Each wall is flat, endless, passes through zero and stands at right angles to its row. A trip goes straight from one point to another. Which walls does it cross, in order?
(in the rows, 128 means zero)

Walls:
(1): [138 147 103]
(2): [108 140 197]
Trips:
[101 128 157] to [198 140 101] => 1, 2
[115 130  99] to [113 134  93] => none
[178 124 132] to [120 105  95] => none
[117 121 152] to [169  82 112] => 2
[173 131 134] to [143 110  93] => none
[124 130  92] to [145  99 150] => 1, 2
[ 66 118 136] to [137 119  97] => 2, 1
[186 122 137] to [ 98 109  23] => none
[149 127 109] to [140 145 112] => none

Walls:
(1): [136 165  95 176 124 139 123 116 125 110 133 160]
(2): [145 128 113 102 119 141 154  94 102 141  80 156]
Trips:
[127 144 132 117 151 117 103 121  96 120  53 124] to [153 138 131 112 109 117 191 106 113 154 138 144] => none
[106 127 158 119 112  99 122  61 117  87  60  78] to [172  95  68 119 104 138 152 132 135 120 143 129] => 1
[ 73 148 139 114 127 115 133 111 145 108 151  98] to [137 188 168 127 124 136 129 100 126 148 118 128] => 1, 2
[137 112 176 111 154  86 152 109  77  57  87 167] to [101 141  94 115 135 120 147 127 129 159  95 115] => none
[ 78 176 122 102  92 138 171  75 118 152 110  86] to [110  88 123 134 200  87 103 114 114 154 119  95] => 2
[157 156 169 219  86 106 151 151 121 118 141  78] to [ 91 145 140 166 115 158 109 137 114 109 152 124] => none
[140 174 140 129 160 142 112 119 158  90 140 157] to [130 118 163 116 148 135 105 125 171 122 122 105] => 1
[161 108 140 109 165 109 130  84 144 111 101 150] to [150 116 126 175 165  86 175 151 133 126 137 147] => 1, 2
[117 130 131 209 126 143  93 167 104 131 148 175] to [133 157 141 139  99 137  38  84  94 103 117 135] => 2
[ 87 147 177 184 131 137 173 149 122 150  69  78] to [124 129 142  61 105 152 132 134 110 154 111 143] => 2
[134 107 169 144 107 104 105 116 148 170 110  88] to [129  77 123 124 107 103 207 130 139 103 161 167] => 2

Walls:
(1): [115 126  81 153  79 123 147 169 138 115 105  69 130 129 112 113 146 135
  89 100 147 127  90  98 155  96 125 153 182 111 103 112]
(2): [ 97 101 118 167 126 121 144 137 134 156  96 122 155 146 127  99 157 115
 136 144 130 117 107 124 124 131  82  73 163  85 174 130]
(3): [151 160 118 109  88 149  98 161 150 121 146 131 160  96 140 199 132 146
 158 126 106 116 134 121 146  78 119 120 120 120 110 114]
Trips:
[ 98  98  92 105 202 131 154 141  92 144 164 138 119 195 100 206 185  82
 116 112 137  48 133 179 140 143 133 148  91  74 156 108] to [146 155 170 127 119 183 171  95 136 119 132  73  84 125 144 155 113 162
 115 122 102 116 155 127 108 183 121 129 127 168  98 101] => 2
[ 91 139 105  97 116 137 118 176  92 131 107 122 138 134 147 135 102 153
 153  80 124 143 140 107 102 137 130 132 200 132 158 155] to [168 160 151 140 102  73  41 140 147 131 185 108 148 112 142 168 162 140
 123 181 147 151 136 118 104 124 131 143  92 142 134  98] => 2, 1
[125 145  77 123 132 159 146 126  94 103 104 151 111 164 141 147 140 128
 122 127  77 142 125  85 203 133 124 153 136 118 141 143] to [151 114 142 128 133  90  62 145  61 133  68 184  90 118 153 147 120 170
 139 132 118 104 184 155 136  98 189 152 111 165 122 156] => 1
[120 124 173 139 166 104 134 141  88 102 126 154 115  98 174  87 143 133
 139 124  99 146 110 123 152 128  94 103 111 140 130 121] to [180 153  47 113 169  84 142 113 168  79 102 152  97  96  69  75 147 116
 129 154 132 153 182 205 136 149 125  94 101  90 120 137] => 2
[138 150 156 105  87 103 169 159  81 140 134 117  67  87 121 149 134 132
 115 165  70 170 142 143 122 119 134 153 145 122 102 102] to [135 138 161 126 116 133 132 145 136 171  80 147 155  82  98  96 109 165
 160 144 138 144 174  90 147 112 172 163 161 136 188 141] => 1, 2
[173 108 169 163 115  74 157 114 124  96 183 150 113 178 115 142 141 107
 119 125 128 165 129 118 111 155 106 126 109 102 123  81] to [145 154 186 168 121 154 131 131 107 136 117 128 118 176  84  94 147 148
 140 102 100 117 118 151  64 184 159  94 113 102 143 145] => 2
[103 142 155 139  89 136 139 157 164  94 100 142 162  95  90 129 124 129
 150 118 134 110 155 132  78  81 119 105 114 122 119 161] to [159 152 140  80 162 164  94 134  77 174 144  87 123 154 119 135 127 110
 173 115 114 101  82 101 133 125 115 131 113 135 116 127] => 1, 2
[171  80 109 145 105 131  84 165 101 107 121  99 141 147  73 146 149 102
 123 161 110 100 138 196 112 129  80 152 146 117 134 144] to [153  78  95 134 140 162 109 115 138  85 108 145 177 141 135 149 126  94
  86 110 169 138 157 111  74 118 121 126  93 182 155 118] => 1, 3, 2

Walls:
(1): [123 121 118 155 157 150 178 141 144 127 142 128 132 168 122 110 112 160
 112 138 109 115 158  91 151  99 165 110 121 154 139  82 175  98 169  82
 122 158 152 100 127 143 131 173  77 164 122 134]
(2): [111 159 158  66 137 125 134 128  82 117 119 168 163  79 144  97 101 112
 144 143 165  85  67 163 114 126 139  82 151  70 159 128 133 104 120 141
 124 108 179 108 143 150 133  97 115 129 121 182]
(3): [129  95 153 111 149 117 117 187 117  81 152 131 159 140 128 103 106 129
 120 131 140  93 181 112 142 128 155 161 125 135  95 103 127 122 126 116
 148 161 164 132 143 122 150 189  86 132  95 167]
(4): [128  91 147 127 144 126 120 187 116 117 137 115 142 139 144 130  95 101
 122 156 110 165 121 163  76  72 180 130  85 136 177 173 109 190  89 135
  81 110 127 138  88  88 142 101  92 148 114 153]
(5): [ 90 123 156 174 140 145 136 119 141 114 103 109 123 147 143 131 121 157
 100  81 140 127 127  68 111 115 147 107 157 158 164  76 134 116 143  67
 130 133 143  96  76 113 123 141 112  90 138 152]
(6): [ 91 101 120 107 146 136  97 137 140 136 160 150 151  91 134 182 167 121
 152  73 187 105 109 117 167 133 167 123 150 167 124 146 140 192 123  95
 149 147 113 122  81 124  92 108 181 130 157  88]
(7): [106  70 149 138 110 140 134 154 111 133  86 137  67 153  87 108 111 141
 113  70 125 135 157 102 165 146 113 105 112 165 125 130 135 120 155 127
 134 141 155 161  88 119 156 123 112 123  95 158]
(8): [106 152 160 111 146 162 142  98 132 118 210 144 114 142 136 147 152 182
 151 125 114  89  85 150 164 177 163 108  79 138 144 174  63 120 107 155
 116 160 106 118 162 158 191 144 129 127  86 140]
Trips:
[163  79 132 143 108 126 132 129 147 214 157 150 103 167 168 162 142 117
 100 158 117 164  79  83 114 138 136 149 130 108 152 162  88  85 112 148
 130 159 115 116  97 123  79 157 127 123 127 137] to [129 127 144 128 131 156 130 158 129 139  50 111 139 134 153 173 110 108
 121  97 130 164 119 166 139 161 149 134 132  65  56 135 122 107 123 102
 110 139 162 146 116  99 140 130 117 170  77 159] => 7, 5, 8, 3, 2
[134  73 129 133 133 142 115 123 112 210 139 108 143  85 165 163 192 118
 115 115 131 189 133 155  72 122 101 125 138 144 144 123 177  96 112 188
 102 133  78  83 149 124 168 161 141  30 131  95] to [ 61 180 187 110 133 137 166 115 189 137 155 123 130 112 129 162 127 166
  98 189 135 172  97 133 102  92 157 100 129 111  85 114 173 204 117 144
 127 144 108 103 150  69  83 118 122 145 102  68] => 4, 8, 1
[131 112 140  89 120 117 166 184 101 142 123 109 187  81 173 105 208 121
 115 106 156  99  93  93  99 111 149 136 137 148  70  91 123 118 105 101
 146 105 125 126 169 108 147 127 135 138 133  94] to [153  90 127 179 101 119 102 143 135 175 134 144  78 152 158  80  93 152
 152 111 128 121 145 100 147 164 157 166 152 131 138 118 110  80 113 105
 163 174 135 148 171 104 152 176  97 163 122 101] => 1, 2, 7, 6, 8

Walls:
(1): [160 138 142 121  86 108  93 126 146 135 124 129 157 129 106 125 140 130
 119 114 142 145 166 120 169 159 115  95 120  96 133 165 151 187 121 191
 160  95 154 183  74  72 106  89  94 140 153 113]
(2): [116  94 125 136 116 145 138 120 116  95  76 114 101 126 153 187 128 118
 157 202 107  98 130 134 101 130 120 165 134 129 145 102 139 191 115 142
 131 132 141 143 136 148 124  85 133 175 101 128]
(3): [ 94 160 115 135 143 116 123 134 151 163 115 114 111 127  65 159  72 152
  85 187 144 101 117 118 111 108 132 130 113 112 167 113 137 119 141 118
 134 148  85 167 175 145 136  80 124 163 111  98]
(4): [127 122 140 138  89 116 137 150  97 133 189 105 105 101 111 137 136 149
 150 153 140 165  99 112 154 125 166 117 112 195 139  90 100 133  84 111
  98 162 124  87 150 152 123 146 197 148 123 147]
(5): [143 113 126 157 151 168 115 149 146 105 169  81 179 143 171 103 102 107
 126 116 121 188 137 158 160 105 127  93 106 144 115 157 106  81 148 112
 116 134 117  75 106 160 133 130 167 129  89  76]
(6): [134 144 152 113 143 122 117 120 144 121 124 107 134 161 148 117 111 117
 112  86 138 141 179 113 158 179 106 120 159  97 133 166 167 152 130 148
  96 116 114 132 119 102 107 163  81 105  86 138]
(7): [ 98 190 190  80 116 142  96  98  28 129 184 128  91 107 167 102 120 161
 120 122  67 167 128 126  55 203 158 158 115 145 162 108 133 149 155 205
  94 120 194 143 136 139  76 139 116 161 102 157]
Trips:
[115 141 117 140  93 146 118 165 166 145 115 117 126 139  91  87 136 112
 127 125  92 147 106 118  93 121 120  86 105 153 121 160  87 149  99 124
 149  95  91 129 125 115 114 157 142 116 114 107] to [122  77 108 167 131 119 101 119  81 105 210 163 112 125 149 112 157 173
 153 106  75  89  94  89 115 189 160 109 141 135 109 155 159  72  93 142
 119 122 110 118 170 113 146 139 159 128 163 214] => 3, 1, 7, 5
[149  87 115 136 124 110 104 201  97 123 119 128 108 125 118 147 125  75
 134 122 100  94  93  89 132 119  94 110 127 141 179 104  91 144 122 144
 127 136  96  92  90 164  83 159 190 161 105 131] to [133  88 162 108 120 158  91 140  85 135 158 169 179 104 122 162 143 124
 174 174 117 135 180 145 116 113  94 152 138 149 156 102 143  66 107 127
 107 165  87 108  74 116 126 124 117 144 107 100] => 7
[134  60 160 104 124  55 139 113 115 131 106  84 153 104  89 133 184 136
  84  69 128 146 171  76 126 179 176 162 156 132 133 142 179 120 131 146
 185 141 123 123 123 137 148  87 168 145 129 123] to [154  84 111 127 132  80 163 111 131 178 125 149  87 146  96 105 157 139
 143 111 143 121  88  96 152 146  84 141  72 150 146 118 126 157 148 103
 150 132 166 147 111 148 153 154 165 146 133 153] => 7, 6, 1
[138 115 157 105 122 149 115 161 139 107 140 143 107 178  98 123  87  94
  94 118 123 179  93  75 141 116 118 111 125 132 166  92 175 159 105 120
 120 110 154 152 149 140 128  97 120 133 162 123] to [125  79 137 152 147 142 155 148 104 165 147 151 129 130 161 167 137 114
 135  84 155 133 136 172 134  67 101 102 133 150  94 103 105 177 105 154
 100  60 133 137 123 146 117 132 117 166 119 153] => 3, 7, 6, 5
[132  81 118 128 125 136 129  96 191 133 182 159 106 127 112 134 136  96
 136 161 142 137 146 121 116 138 128 113 193 134 174 140 149  98 133  67
 137 160 124 117 170 108  73 120 183 125 149 138] to [115 164 114  61 130 134 110 123 163 116 136 170 151  86 169 118 145 123
 110 147 144 132  98 137 186 134 158 129 145 141 122 163 145  94 137  86
  98 106 178 171 116 185  61 170 152  89 114 121] => 3, 6, 7
[140 146 158 137 151 100 119 154 122 142 176 123 114 183 113  86 126 125
 106 167 106 134 129 148 132 145 125 148 208 149 146 153 140  68 113 138
  93 146 118 122 124 154 122 133 145 103  84  60] to [121 116 151 158 143 142 151 175 108 114 164 137 176  97  97 154 163 156
  92  92 114 187 111 148 116  82  82  81 183 134 129 111 178 118 142 179
 158 143 133 110  50 143 120 151 102 136 105 134] => 3, 1, 4
